Each row of a before or after table is a point. The points were changed in one or more steps. Then noise was added and the rows were shuffled. The steps act on columns, c1 being the first. What was done? A step turns or swaps two columns, mirrors them in a line or flattens them onto one, adds a multiple of one to another, or multiplies or shifts one. Angles are multiples of 10 degrees, from the lower column toward the higher: turns from -170 to 170, lines from 10 to 170 but not 90. Use the fewest steps. Two steps may share a column if one is a turn and the other turns, adds or multiplies; they go together, in the order done. Otherwise the lowest column goes first.

Before (12 x 3):
0.001 0.023 -0.019
-0.013 0.003 0.004
-0.044 -0.068 -0.031
-0.035 0.025 -0.028
-0.005 0.010 -0.033
-0.048 0.023 -0.016
-0.049 0.011 0.039
0.027 0.011 -0.029
-0.049 0.025 0.100
-0.046 0.010 0.041
-0.019 0.012 -0.033
-0.013 0.015 -0.025
After, 12 rows:
0.031 -0.035 -0.020
0.022 -0.049 -0.074
0.011 -0.004 -0.059
-0.034 0.008 -0.088
0.020 -0.047 0.037
0.009 -0.023 -0.096
0.030 -0.040 -0.024
-0.001 -0.006 -0.090
0.012 -0.042 -0.081
-0.016 -0.017 -0.081
0.081 0.027 -0.091
-0.004 -0.020 -0.084
Steps: turn c1 and c2 by 140 degrees; shift c3 by -0.060

Before, 13 rows:
-0.061 -0.050 -0.013 -0.041 0.049 0.054
0.021 0.035 0.038 -0.005 -0.007 -0.018
0.011 -0.011 0.004 -0.008 -0.010 -0.007
-0.068 -0.043 0.032 0.002 0.006 0.048
-0.043 0.006 0.010 -0.003 0.049 0.084
-0.052 -0.018 0.009 0.025 0.054 0.078
-0.013 0.028 0.000 -0.024 -0.035 -0.027
0.049 0.017 -0.006 0.015 0.039 0.006
0.028 0.039 -0.038 0.029 -0.046 -0.044
-0.001 0.040 0.025 0.014 0.026 -0.050
0.015 0.030 -0.018 -0.009 -0.024 -0.022
-0.067 -0.019 -0.015 0.009 0.044 0.030
0.051 0.011 0.040 0.061 0.040 -0.025
After:
-0.006 0.023 -0.016 0.024 -0.076 0.054
-0.019 0.081 0.040 0.018 -0.017 -0.024
-0.060 0.049 0.047 0.062 0.015 -0.005
-0.010 0.048 -0.023 -0.003 -0.067 0.059
0.039 -0.003 0.016 0.003 -0.059 0.041
0.001 0.026 0.007 -0.011 0.014 -0.004
-0.007 0.074 0.042 -0.004 0.019 -0.002
0.003 -0.010 -0.032 -0.042 -0.079 0.032
-0.061 0.055 -0.007 0.017 0.011 0.004
0.035 0.067 0.009 -0.025 0.011 -0.019
0.015 0.082 -0.021 0.027 0.051 -0.040
0.009 0.022 -0.024 0.006 -0.081 0.017
0.009 0.071 -0.011 -0.008 0.026 -0.019
Steps: turn c1 and c5 by 130 degrees; shift c2 by 0.040; turn c3 and c6 by 20 degrees; multiply c6 by 0.7

Before, 10 rows:
0.039 0.028 0.015 0.001 -0.002 0.046 0.016 -0.044 0.011 0.002 0.041
-0.028 0.014 -0.083 0.012 -0.128 0.042 0.005 -0.024 -0.024 0.040 0.002
0.007 0.048 -0.011 0.011 -0.025 -0.083 0.014 -0.016 0.014 -0.030 -0.009
0.000 0.014 -0.004 0.042 -0.032 0.016 -0.005 -0.018 0.029 0.039 0.017
0.060 -0.021 0.004 -0.029 0.009 0.028 -0.004 -0.015 0.016 0.004 0.026
-0.020 0.000 -0.008 0.022 -0.027 -0.030 0.023 -0.048 0.002 -0.027 -0.114
-0.028 -0.080 0.004 0.021 0.000 0.031 -0.007 -0.070 -0.017 -0.011 -0.003
-0.008 0.004 -0.050 0.021 -0.048 0.043 0.009 -0.013 0.015 -0.033 -0.030
0.029 0.010 -0.007 0.007 0.004 0.017 -0.104 -0.089 0.010 0.039 0.021
-0.026 0.042 -0.010 0.001 0.010 0.026 0.003 -0.011 0.011 0.039 0.031
After, 10 rows:
0.000 0.002 0.034 -0.052 0.018 0.019 -0.002 -0.024 0.018 -0.004 0.022
0.017 0.041 0.046 -0.002 0.016 0.029 0.021 -0.057 0.011 -0.001 0.027
0.000 -0.010 0.021 0.035 -0.058 -0.049 0.021 -0.037 -0.002 -0.026 -0.099
-0.001 0.010 -0.055 0.021 -0.027 0.034 0.014 -0.035 -0.019 0.039 -0.055
0.014 0.046 0.017 0.018 -0.011 -0.085 0.009 0.010 0.014 -0.025 -0.011
-0.031 -0.080 0.037 0.029 -0.005 0.005 -0.005 -0.077 -0.021 -0.011 -0.010
0.002 0.017 0.028 0.063 -0.002 0.001 -0.008 -0.018 0.033 0.037 0.003
0.009 0.035 0.018 0.005 0.008 0.019 0.000 -0.020 0.013 0.033 0.029
0.010 0.020 0.026 0.010 0.010 -0.016 -0.102 -0.086 0.006 0.034 0.022
0.000 -0.004 -0.023 0.035 -0.027 0.038 0.009 -0.024 0.018 -0.037 -0.040
Steps: flatten c1 and c2 onto the line at 70 degrees; shift c3 by 0.030; multiply c4 by 1.6; flatten c5 and c11 onto the line at 60 degrees; turn c6 and c8 by -20 degrees
